Every row gives one point. Each copy is the shape, with its points in the same order, stretched, turned, moved and blurred by noise. Is it also mirrored, or only turned?
In the rows, zero is written as 128.

Shape:
[[184  90 102]
 [ 91 161 199]
 [160 139 157]
 [142  76 158]
 [ 98 104 152]
 [128  60 162]
 [ 78 117  98]
 [180  94 104]
 [ 69 124 146]]
Copy 1 (9 x 3):
[[139  95 131]
 [ 74 211 147]
 [139 160 155]
 [ 82 117 157]
 [ 64 148 123]
 [ 51 110 145]
 [ 66 144  66]
 [142  97 124]
 [ 43 176  99]]
Copy 1 is: only turned
Copy 2 (9 x 3):
[[183  75 142]
 [129 213 117]
 [174 147 152]
 [181 131  88]
 [134 147  86]
 [181 128  66]
 [ 83 114  98]
 [180  80 143]
 [101 160  86]]
Copy 2 is: mirrored
Copy 3:
[[109  66  75]
 [161 156 185]
 [162 119 119]
 [123  74 159]
 [110 102 166]
 [112  56 176]
 [ 56 127 149]
 [121  74  84]
 [ 85 129 174]]
Copy 3 is: only turned

Shape (12 x 6):
[[ 78 153  75 145 118 110]
 [ 68 129 130 102 166  94]
 [119  85  83 127 107 125]
 [ 98 125 102  94 143  61]
 [119  94 110 108 138 129]
 [159 179  93 134 153 197]
 [ 76  83 169 100 103 166]
 [ 78 200 153  59 112 103]
 [179 138 104 185 134 165]
 [ 89 106 182  72 112 122]
 [176 146 143 163 164 181]
 [ 85 136 107 121 137  37]]
Copy 1 (12 x 6):
[[111 142  71 113 100 165]
 [103 110 106  88 146  81]
 [181 113  93 136 101 150]
 [144 149  96  64 119  91]
 [165  98 109 124 139 120]
 [135 144 115 155 193 215]
 [121  34 168 136 120 124]
 [ 76 127 169  20 145 146]
 [167 176 111 201 143 184]
 [124  72 185  84 131  97]
 [148 155 147 194 195 159]
 [119 172  88  69  98  80]]
Copy 1 is: only turned
Copy 2, 12 rows:
[[ 52 132  91 182 140 134]
 [ 53 178 135 109 132 137]
 [122 133  75 151 144  90]
 [ 75 183  98 127 105  98]
 [121 160 105 112 149 107]
 [144 150  85 133 144 235]
 [135 160 170 121 185  99]
 [ 74 239 177 134 114 151]
 [138  77  81 143 122 174]
 [126 184 168 115 146  92]
 [158  88 113 108 125 198]
 [ 42 167 103 143  89  95]]
Copy 2 is: mirrored
Copy 3:
[[ 98 195  92 128 136 123]
 [107 139  64  76 143 106]
 [110 151  84 177  96 127]
 [155 167  61  86 123 102]
 [117 125  87 149 113 133]
 [129 138 167 177 154 210]
 [ 47  78 108 123  73 118]
 [131 148 133  20  94 137]
 [134 135 166 212 164 147]
 [ 99  84 110  76  74 105]
 [130  93 177 181 176 160]
 [146 184  64  73 140  69]]
Copy 3 is: only turned
Copy 4, 12 rows:
[[ 98  92 128 173  72  47]
 [101 102 144 105 138  58]
 [121 122 136 109  28 102]
 [134  81 149  76 109  42]
 [120 133 123  87  79 115]
 [137 174  34 179 116 122]
 [ 65 112 137  98  87 183]
 [124  24 101 132 172  96]
 [152 196 114 170  84 136]
 [105  82 150  71 129 160]
 [149 203  93 147 129 154]
 [137  72 192 108 116  26]]
Copy 4 is: mirrored

Shape (12 x 9):
[[132 164 147  68 140 139 101 141 163]
 [115 151 116 125 167 155 193 108 134]
 [152 142  79 157 112 124 124 171 136]
 [120  49  77 162 147 161 147 187 148]
 [ 85 123 181 140 106 129 117 149 105]
 [130  87 124 116  84 115 122 145 126]
 [171 163 152  54 128 167 126 135 121]
 [196  95 164 118 167 194 142  51 118]
 [182 146 125 116 121 124 141 151 179]
 [100 132  83 166 105 120 122 123 143]
 [ 86 111 153 117 133  80 100 157  96]
 [121 110  94 142  98 150 167 126 100]]
Copy 1, 12 rows:
[[100 161 130 126 174 185 135 107 145]
 [179 146 121 125 186 104 161 126 109]
 [154 129 102 128 125 139  92 151 193]
 [149  78 147  69 143 110 158 177 183]
 [125 147 204 138 111 133  98 142 126]
 [124 132 144 103  79 144 136 133 144]
 [133 171 112 118 154 213 167 129 107]
 [169  59 118 130 141 187 198 104  67]
 [149 141 107 149 137 165 163 116 190]
 [158 118 132 116 122 103  78 101 167]
 [ 76 141 166 141 106 117  81 159 118]
 [184 133 128  89 109 118 135 139 120]]
Copy 1 is: mirrored
Copy 2, 12 rows:
[[153 149  87  98 135 126  81 108 155]
 [ 93 102 101 133 126 120 148  66 163]
 [105 129  61 161 131 136 165 141 140]
 [ 93  44  67 145 104 134 147 171 156]
 [ 90 121 123 110 151 118  89 145  72]
 [116 122 106  98 112 115 140 173 100]
 [176 158 133  91 160 153 112 108 150]
 [184 116 205 144  74 132 136  62 147]
 [123 160 101 130 103 151 126 133 177]
 [101 128  48 147 107 113 155 112 108]
 [100 126 108 111 175  66  96 162 105]
 [104 110  96 124 128 132 180 124  96]]
Copy 2 is: only turned
Copy 3 (12 x 9):
[[130 187 138  98  71 154  92 160 128]
 [156 181 126 141  85 149 185  90 131]
 [203 128  67 155 123 144 113 128 107]
 [168  43  62 147  68 123 151 137 114]
 [105 110 169 172 137 106 138 154 118]
 [138  95 111  94 147 116 139 147 120]
 [127 189 144  72  99 195 130 164  78]
 [ 95 107 169  71 119 249 156  90 125]
 [195 164 103 100 105 182 118 171 153]
 [156 128  68 161 135 111 129  87 146]
 [147 101 188 141 118  68 115 126 117]
 [141 123  90 130 149 129 187  98  95]]
Copy 3 is: mirrored
Copy 4 (12 x 9):
[[142 168 148  72 142  98  77 127 130]
 [125 209 133  99 156  95 213 118 116]
 [149 178 145 154  87 130 129 169 134]
 [137 146  67 104  97 133 189 170 199]
 [ 37 136 138 119 141 125 132 149 141]
 [100 101 146 117 100 103 136 148 157]
 [140 162 199  44 143 127 115 121 110]
 [151 134 189  76 193 172 201  44 143]
 [168 182 184 118 124  95 115 162 156]
 [121 160 112 169  88 102 150 119 138]
 [ 57 100 101 128 148 120 112 179 120]
 [102 148 147 122  96 116 209 125 132]]
Copy 4 is: only turned
